Each row is a point. Each copy is the shape, with its points in the same order, turned, moved and blurred by noise. Some copies are also mirrored. Which?
In the rows, zero is written as 128.

Shape (6 x 2):
[[156 111]
 [ 88 139]
 [165 180]
 [132 222]
 [155 115]
 [135 124]]
Copy 1, 6 rows:
[[ 76 130]
 [152 148]
 [127  67]
 [173  59]
 [ 83 128]
 [109 127]]
Copy 1 is: only turned
Copy 2 (6 x 2):
[[164 111]
 [139 178]
 [ 95 103]
 [ 53 140]
 [161 110]
 [152 133]]
Copy 2 is: mirrored

Shape (8 x 4):
[[172 149  89 102]
 [132 154 158 113]
 [ 50 133 149 103]
 [167  98 106 101]
 [ 27 132 176 133]
 [169 126 149 102]
 [152 118 126  92]
 [ 54 120 146 166]]
Copy 1:
[[116 127  51 102]
 [121 152 115 147]
 [ 79 142 176 148]
 [123  80  70 127]
 [102 134 217 164]
 [142 126  71 157]
 [123 110  80 144]
 [135 116 207 121]]
Copy 1 is: mirrored
Copy 2:
[[103 116 194 151]
 [129 151 141 116]
 [194 109 109  91]
 [ 83  88 179 114]
 [193 126  72  89]
 [ 86 135 166 104]
 [116 111 174 106]
 [164 107  62 127]]
Copy 2 is: only turned

Shape:
[[149 131 123 132  83 128 137 119]
 [ 84 107 104 129 150 144 120 137]
 [123  93 125 106  97 164 136 153]
 [144  94 124 147  79 154 117 104]
 [148 131 133 154 122 166 171 107]
 [149 111 138 123 131 162 138 116]
 [144  93 161 102 129 168 126 117]
 [137 151 191 142 127 161 127 175]
 [144 115 161 139 117 152 126 110]
 [  7  89 109  66 137 109 132 145]
 [139  93 139 156 152 155 138 133]
 [118  93 103 159 110  47 122 127]
 [139  99 111  46 137 165 122 112]
 [ 94 237 115 142 137 150 121 126]]
Copy 1, 14 rows:
[[150 148 111 150 133 117  92 128]
 [103  94 166 109 125 133 114 121]
 [ 97 129 143 140 157 117  66 126]
 [121 139 117 155 123  73  91 152]
 [166 101 117 148 161 121 101 162]
 [120 121 127 135 155 125 100 169]
 [ 88 122 125 146 153 136  89 177]
 [ 99  88  89 179 188 153 126 125]
 [115 116 105 160 141 122 109 168]
 [ 72  84 189  94  69 180  63  83]
 [118 104 153 159 153 117 124 164]
 [143 150 171 177  69 130 133 107]
 [ 85 153 143  83 151 153  72 168]
 [166  75  68  80 142 146 151  89]]
Copy 1 is: mirrored
Copy 2 (14 x 8):
[[137 134 114 142 166 128  87 128]
 [ 95 150 132 154  94 105 133 102]
 [ 91 177 106 146 172 117 122 105]
 [142 172  93 163 151 144  77 108]
 [128 118 120 109 145 147  95  84]
 [110 142 114 134 148 160 124 104]
 [ 99 151 106 143 165 166 138  98]
 [ 90  98  55 104 152 126 132 122]
 [125 125  88 141 155 152 127 107]
 [ 90 145 162 211 119  32 181  92]
 [119 146 100 109 120 149 130 100]
 [201 154 126 156 113  88 118 160]
 [ 71 160 157 175 167 155 146 121]
 [ 63  39 130 143 102 109  70 119]]
Copy 2 is: only turned

Shape:
[[140 110 116 188 132  98  31 112 131  97 132]
 [128 141 147 110 188 108  35 111 156  94 149]
 [161 141 128  99 135 146 129 124 155 135 122]
 [118 109 109 163 146  82 122 128 126 132 153]
 [142 149 117 249 142 144 131 101 153 141 193]
 [130 133 100 106 129 144  93 111 125 113 160]
 [139 154  91 136 154  22 113 124 110 200 173]
 [145 122 124 113 123  98 116 135 108 192 183]
 [149 105 101 136 156 152 140 165 153 112 141]
 [113 115  95 113 135 152 125  80 147 204 122]
 [ 95 132 119 144 122 116 135 142 152 134 131]
 [106 131 142 107 142 148 104  87  46 129 121]
 [143 130 109 108 161 135 113 222 144 196 126]
 [ 81 113 181 108 177  68 128  77 146 118 130]]
Copy 1 (14 x 11):
[[170 168  82 100  93  73 146 135  65 135 157]
 [152 169 134  71 159  94 151 145 113 123 201]
 [102 134 127 126 133 137  96 142 149 138 135]
 [178 141  93 102 117 157 130 149  91 131 113]
 [128 209  52  84  94 152 180 141 122 111  66]
 [131 125 137  89 111 114 105 105 123  99 132]
 [193 129 151  55 145 168 144 140  91 208  85]
 [157 117 170 104 110 159 150 127 132 160  87]
 [122 132  94 115  96 166  97 170 138 103 148]
 [163 181 151 135 124 155  71  95 150 132  96]
 [168 133  96 123 144 140 102 160 131 103  99]
 [165 101 105 132 134 114 123  41 145 130 135]
 [171 111 139 107  97 171  99 189 202 165 136]
 [173 159 117 144 221 153 141 115  97 106 147]]
Copy 1 is: only turned
Copy 2:
[[ 70 135 185 197 108 116 106 138  75 202  92]
 [ 36  93 176 181 132 132 110 194 122 136 106]
 [110 124 129 103 127 143 130 163 138 141 123]
 [134 106 145 178  69 114 134 146 102 166 127]
 [ 93  69 138 132  48 133 169 100 103 239  91]
 [ 74 137 141 150 120 103 131 143 156 160 143]
 [161  67 168 155  62  40 115 191 104 164 146]
 [140 125 179 121  62  85 129 173 148 163 146]
 [125 133 105 149 103 177 120 154 143 180 132]
 [119 114 125  92  74  93  93 104 151 116 110]
 [133 104 139 152 104 140 132 113 117 148 147]
 [108 154 169 162 132  74 172 131 170 118  81]
 [186 100 166 134 109 161  69 174 178 166 143]
 [ 90  93 155 173  82 121 164 161  96  63 114]]
Copy 2 is: only turned
Copy 3:
[[106 138 180  91  57 117 190  69 108  97 112]
 [102 169 199 102 126 124 147  47 119 113  65]
 [144 129 111 128 146 144 119  93 135 146 111]
 [122 139 151 140 104  77 154 107 119 101 145]
 [157 130 163 118  99  65 201  76 172 170 192]
 [ 97 122 139 118 130 131 141  93 101 160 102]
 [ 57 181 150 116 165  69 141 140 150  63 178]
 [ 62 134 112 142 138  96 132 134 175 115 127]
 [136 137 104 158  98 118 116  67 113 150 132]
 [102  81 114 155 178 150 167 103 145 113 140]
 [139 101 157 160 119 117 119 104 124 117 145]
 [109 132 157 150 128 151 181 175 111 147  66]
 [ 85 169 111 187 113 168  89  83 164 114 156]
 [160 124 181 151 162  84 143 107 112  66  68]]
Copy 3 is: only turned

Shape:
[[133 116  88 178 159 119 135  36 146 185 101 108]
 [ 83  69 109 134 131 147 170 173  82 143 127 152]
 [144 142  70 100  88 147 152 189 143 123  76 145]
 [132 121 147  65 126 123  83 121 148 179 125 105]
 [135 125 172 148 175  96 146 137 131 115 133  81]
 [172 105  75  87 147 106 115 131  80 113 128  91]
 [112 149 114 160 151 132  93 105 170 133  87 190]
 [168 145 135  79 195 127  85 104  77 138 153 154]
 [148 137 103  96 117 114 163 129 157 123 155 104]
 [128 142 148 172 151 144  75  96  73 144 136 117]
 [101 160  97  92 169 134 115 159  84 120 119 144]
 [156 158 187 113 135 170  99  77 105 144  73  60]
 [ 96  90 138 144 159 156  95 143 146 109 191  86]
 [129 119 115 164 148 145 153 143 110 203 102 108]
 [ 97 157 149 149 137  94 109 122 141 156 144 124]]
Copy 1 (15 x 12):
[[113 165 133  52 177  82 146  74 143  91  73 103]
 [117 147 189  97 104 152  89 138 132 107 188 150]
 [135 110 194 172 197 116  82 115 124 148 166 124]
 [177 122 151 151 132 162 153 139 141 145  61 116]
 [129 197  83 144 120 152 166 117  99 113 141 133]
 [131 174 145 161 177 124  99 186 112  73 102 137]
 [187  98 120 106 130  67 118  78 126 121 125  93]
 [180 170 124 145 112  91 133 194 155  87  94  91]
 [114 126 123 165 187 134 162 145 143 118 134 135]
 [121 176 100 104  84 114  95 139 127 113  87  68]
 [184 151 135 146 137 146  91 147 146  93 159  91]
 [129 191 143 158 120 140 156 112  93 148  56  33]
 [137 128  72  78 117 174 129 177  99 134 137 127]
 [123 190 165  92 132 131 112  96 144 150 121 130]
 [152 134  90 133 109 139 127  96 155 121 110 122]]
Copy 1 is: mirrored
Copy 2:
[[157 104  88 127 191  44  78 176  84 168 156 129]
 [ 81 110 113  94 142 136  79  92 105 117  68 161]
 [101 127 131 115 116 176 104  57  81 156 179 150]
 [108 157 101 142 114  98 163 156 114  97 182 142]
 [130 142 142  99 129  99 107 164 189 150 117 128]
 [ 93 144  91 172 188 151 107 123 161 148 161 176]
 [158 126  96 136  95 127  81 154  65 149 140  75]
 [120 200  87 194 152 127 102 145 155  98 128 109]
 [143 111 154 136 148 122 111 109 146 118 175 159]
 [145 184  82 104 173 127  98 196 120 122 116 122]
 [100 164  84 137 115 153  60 116 142 107 145 137]
 [145 196  60  69 161  87 164 155 148 147 179 101]
 [176 121 101 114 104 134 129 163 158 114  89 193]
 [111 161 125  84 152  76  82 128  86 153 121 162]
 [140 141 138 103 120 115  92 192 121 111 145 123]]
Copy 2 is: only turned
Copy 3:
[[ 97 119 155  77  96 123 115  51 126 136 166  64]
 [124 129 149 210  98 139 149 147 136 146 110 102]
 [112  82 200 154 138 140  94 160 114 210 104 154]
 [130 130 137  99 176  89 125  97  93 118  80 150]
 [ 80 133  74 133 100 115  88 120 135 113 130 154]
 [149 116  90 152 143 126  72 102  94 192 114 111]
 [107  89 173  74 118 204 119 120 128 117 118 127]
 [158  91  62 105 178 145 110 105 150 142  78 108]
 [120 116 142 135 156  91  73 158 123 146 148 135]
 [170 117 100 105  83 156 120  74 158 113 115 140]
 [157  61 105 140 118 143 134 153 116 151  87 124]
 [129  97 108  99 138 102 140  31 132 144 137 208]
 [150 122 111 180 116 124  78 109 108  47 128 137]
 [100 105 162 141  80 100 122  89 151 150  96 108]
 [127 131 130  85  95 119 115 143 134  93 108 143]]
Copy 3 is: only turned
Copy 4 (15 x 12):
[[107 192 134 136 167 249 140 127  81 110 112 137]
 [ 93 169 108 187 168 109 159 155 173 157 171 150]
 [109 137 168 131 127 128  68 133 168 200 149 152]
 [ 85  85 124 135 158 149  98 163  78 103 143 196]
 [ 71 104 132 156 136 143 160  97 117  85 101 116]
 [ 26 162 150 123 119 127 137 163 128 135  89 183]
 [151 171 156 123 139 150 115 111  57 134 176 123]
 [ 79 176 151 111 161  90 132 135  81  58 117 201]
 [ 79 126 123 106 120 155  89 139 159 106 122 140]
 [136 156 126 134 168 131 185 142  68 111  88 158]
 [ 84 156 139 106 152  93 148 108 125 147 153 188]
 [ 96 104 120 138 203 143 103 111  50 129  42 164]
 [118 117  50 161  90 129 165 137 110  96 127 158]
 [122 140 155 185 180 183 150 119 142 135 123 169]
 [126 104 130 110 154 158 159 130 103  96 150 138]]
Copy 4 is: only turned

Shape (16 x 12):
[[ 88 157 152  61 115 105 153 166 148 150 133 145]
 [ 59 151 148  99  91 109 115 154 162 141 155 184]
 [176 210  94 106 139 145  92  81 126 171 155 151]
 [164 172 137 133 112 204  99  87  77 141 139 167]
 [150 114  96 152 121  83 151 175 150 181 140 108]
 [201  78 112 135 151 106 155 148 177 149 139 119]
 [158 184 119 134 120 174 132 125 147 159 186 119]
 [152 107 109 120 136 108 162 146 126 150 127 118]
 [ 61 114 145  79 143 140 108 178 158 147 145 160]
 [160  82 129 155 142  88 146 106 145 122 135 107]
 [ 81 124 119  54  63 101  99 178 174 158 120 146]
 [157 216 114 131 131 177  65  94 105 126 124 107]
 [114 177 147  88  94 117 112 182 172 127 115 166]
 [154 112  61 146 142 100 150 149 148 118 108 139]
 [ 85 155 172  95 119 113  83 178 130 158 128 181]
 [167  99 113 120 136  98 135 161 116 115 185 126]]
Copy 1 (16 x 12):
[[134 136 104 128 141 130 127 146 102  58 140  49]
 [138 171 158 162 132 131  73 157  96  74 146  51]
 [112  87 148 197 111 187 136 114 148  58 121 151]
 [173  70 149 187  83 137 104 147 154  91 163 167]
 [112 155  81 150 120 149 124  92 115 174  92  82]
 [142 123  87 127 149 146 118  69  91 164  77 129]
 [146 127 101 214 148 159 132 116 146 104 151 133]
 [133 113  96 111 129 131 106  91 129 138 108  99]
 [128 133 135 134 150 115  83 117  61  82 180  48]
 [126 149 109 109 138 129  82 102 113 156  78 153]
 [139 140 171 142 164 101 125 117  99  73 121   7]
 [118 111 179 168 126 172 141 123 178  80 178 180]
 [162 146 167 139 141 158 157 144  82  80 141  61]
 [124 103 135 101 142 180 113 109 130 171 103  98]
 [137 155 163 146  88 121 109 127  67  65 170  65]
 [177 131  99 131 129 166  70  59 120 124 116 113]]
Copy 1 is: mirrored
Copy 2:
[[127  99 124 144 173  88 135 138 119  83 106  68]
 [149  91 103 128 149 104  89 162  94  76 141  54]
 [ 85 136 152 183 111 128 147  77 129  56 194 132]
 [ 77 141 159 130 140 155 165 151 115  94 225 154]
 [ 83 135 105 151 122  98 111  91 111 168  81 110]
 [ 88 146 166 123 125 137 119  65 114 160  64 141]
 [ 96 167 148 139 104 106 155  92 102 114 187  93]
 [ 95 132 122 136 145 102 152 111 121 147  96 131]
 [168 101 112  87 178  97  97 120 139 108 129  79]
 [127 125 164 145 105 143 135 104  89 166  85 159]
 [153 134  59 152 166 151  94 138 139  92  93  53]
 [139 175 159 186 127 116 149 126 152  85 223 167]
 [129 148 139 157 154 110  93 161 130  83 123  62]
 [ 92 140 127 136  78 109 108 129 142 139  77 155]
 [131  98 134 149 202 107  70 140 119  98 160  74]
 [ 98  96 152 130 113 134 147 101 132 185 116 101]]
Copy 2 is: mirrored
Copy 3, 16 rows:
[[139 100 112  72 125 101  57  89 150 126 121 100]
 [164 119 118  86  87 111  69  87 172 149  72 127]
 [ 88 165 195 146 141 100 114  82 199  59 118 108]
 [ 77 106 164 165 114 126 173  74 192  72 103 147]
 [113 166 131 140 164  74 102 119  96 178 138 114]
 [157 161 144 158 188 102 138 100  89 162 171 108]
 [107 140 191 140  99  84 117  93 171 114 161 146]
 [112 127 128 142 157  94 129 118 108 141 137  96]
 [158  92 139  65 133 153  76 111 153 174  97 131]
 [152 160 119 153 152 126 139 132  72 117 139 113]
 [143 140 126  30 147  97  82  65 138 170  72 119]
 [ 59 171 170 110 117 129 158 101 197  51 138 144]
 [148 148  97  67 124 105  97  68 186 139 121 123]
 [134 171 133 142 157 100 158 143 128 164 128  58]
 [125 120 105  89 138 150  71  80 180 140  90 141]
 [115 147 142 153 122 146 115  84  90 162 147  89]]
Copy 3 is: only turned
